Each row is a point. The ring and each string are closed loops that go straight from each point to the next, and from the last back to the first. Before rounding, they use only three directions, however many columns there are. How many times does the string pass through the ring? Passing back the other way cancels.

Ring, 7 rows:
[[ 22 -29  11  13]
 [ 24  -9  33 -14]
 [  0   9  43 -25]
 [-32  10  36 -14]
 [-36   9  23   7]
 [ -7  -5   3  37]
 [  8 -19   2  34]]
String (31 x 4):
[[-27  26  37  -7]
 [-49  21  35  -8]
 [-54   5  27  -3]
 [-27 -11  21   1]
 [-23  -9  20   5]
 [-27  -9  16  11]
 [ -9  -3  19  10]
 [ -6  11  12  29]
 [ -4  15   1  52]
 [ -9  -6  -5  51]
 [-11 -22   0  33]
 [ -5 -13  14  14]
 [ 13  -4   9  29]
 [ 27 -17  -2  43]
 [ 32 -40  -8  41]
 [ 33 -24   5  28]
 [ 17  -7  17  13]
 [  3 -16  19   4]
 [ 13 -37  18  -3]
 [  7 -32  22  -8]
 [  0  -8  23   2]
 [ 25  -1  31  -6]
 [ 43  12  42 -19]
 [ 33  14  45 -23]
 [ 17  14  35  -8]
 [  8  10  35 -10]
 [ 11  31  52 -29]
 [-13  20  54 -40]
 [-31  -4  41 -31]
 [-15  -3  29  -7]
 [-13   9  31  -4]]
Times through: 3
String:
[[-45  -7  16  10]
 [-33  -5  22   3]
 [-54   3  28  -6]
 [-31  -8  26  -7]
 [-14  -5  25  -1]
 [-13  20  34  -5]
 [-12  21  35  -6]
 [-11   5  29  -3]
 [-34  -7  33 -18]
 [-56   8  44 -32]
 [-36  22  39 -14]
 [-47  23  37 -10]
 [-54   8  29  -5]
 [-45  -9  21   0]
 [-21 -11  20   4]
 [-38  -5  12  20]
 [-24  19   3  48]
 [-15  17  -4  60]
 [-20  -8  -5  49]
 [-18 -21  10  16]
 [-17 -23   3  28]
 [ -4  -8  -6  51]
 [  5   5   0  48]
 [  5   9   9  35]
 [-12 -11  15  14]
 [ -6   3  14  22]
 [-11  15  11  34]
 [-33  16  10  33]]
Times through: 0
